Each row is a point. Examples show where two turns around zero, p and q, send a point. Where does a point land after both, in the order given? Backwards means that the second turn is done in reverse. Each puzzle has new turns, and all numbers are rounded.
In the rows, 100 means zero.

Turn p:
[65, 89] => [ 74, 126]
[150,  93] => [116,  52]
[ 86, 118] => [110, 121]
Turn q:
[117,  77] => [123,  83]
[70, 72] => [79, 65]
[100, 156] => [ 84, 154]
[113,  95] => [114,  99]
Where do these land?
p, then q: [92, 70] => [73, 85]
p, then q: [142, 121] => [144,  84]
p, then q backwards: [ 66, 108] => [102, 135]

Turn p:
[135,  65,  95] => [134,  75, 127]
[ 91, 120, 123] => [ 79, 123, 106]
[ 77,  74, 107] => [ 78,  72, 104]
[ 90, 136,  53] => [116, 117,  45]
[140, 100, 126] => [119, 118, 140]
[ 68, 107,  95] => [76, 97, 77]
Turn q:
[ 88, 123,  77] => [114,  99,  69]
[120,  97,  72] => [103,  67,  92]
[85, 89, 66] => [81, 85, 70]
[105,  94, 176] => [102, 146, 161]
[103,  97, 108] => [ 99, 102, 109]
Where do these land?
p, then q: [103, 122, 109] => [120, 108,  90]
p, then q: [ 74,  65, 139] => [ 61, 143, 107]
q, then p: [ 93, 136,  75] => [143,  94,  89]
q, then p: [129,  77,  77] => [ 89,  61, 116]

Turn p:
[ 96, 122, 117,  96] => [ 86, 101, 121, 112]
[71, 83, 82, 87] => [122, 124,  81, 115]
[ 66, 105,  78, 108] => [127, 101,  93, 131]
[ 92, 115, 148,  93] => [ 56, 109, 117, 118]
[133,  41, 109, 141] => [79, 67, 41, 65]
[142, 133,  66,  76] => [130,  97, 146,  60]
Turn q:
[104, 129,  72, 102] => [112, 128,  98,  73]
[ 91, 104, 159,  90] => [112,  81, 138, 142]
[70, 78, 55, 93] => [ 69, 128,  58, 102]
[107,  73,  71,  72] => [ 54, 104,  90,  85]
[129, 116,  81, 121] => [119,  96,  94,  62]
[ 99, 100, 163, 121] => [133,  62, 123, 137]
Where do these land?
p, then q: [ 93, 127,  74, 106] => [106,  64, 109,  92]
p, then q: [112, 103, 155, 119] => [ 94, 118,  71, 149]
q, then p backwards: [113, 118,  76,  76] => [122,  97, 111,  68]
q, then p: [ 75,  70, 161, 136] => [98, 47, 43, 77]
p, then q backwards: [112,  81,  72, 105] => [112, 107,  88, 131]
q, then p backwards: [ 96, 102,  63,  58] => [111,  86, 139,  64]
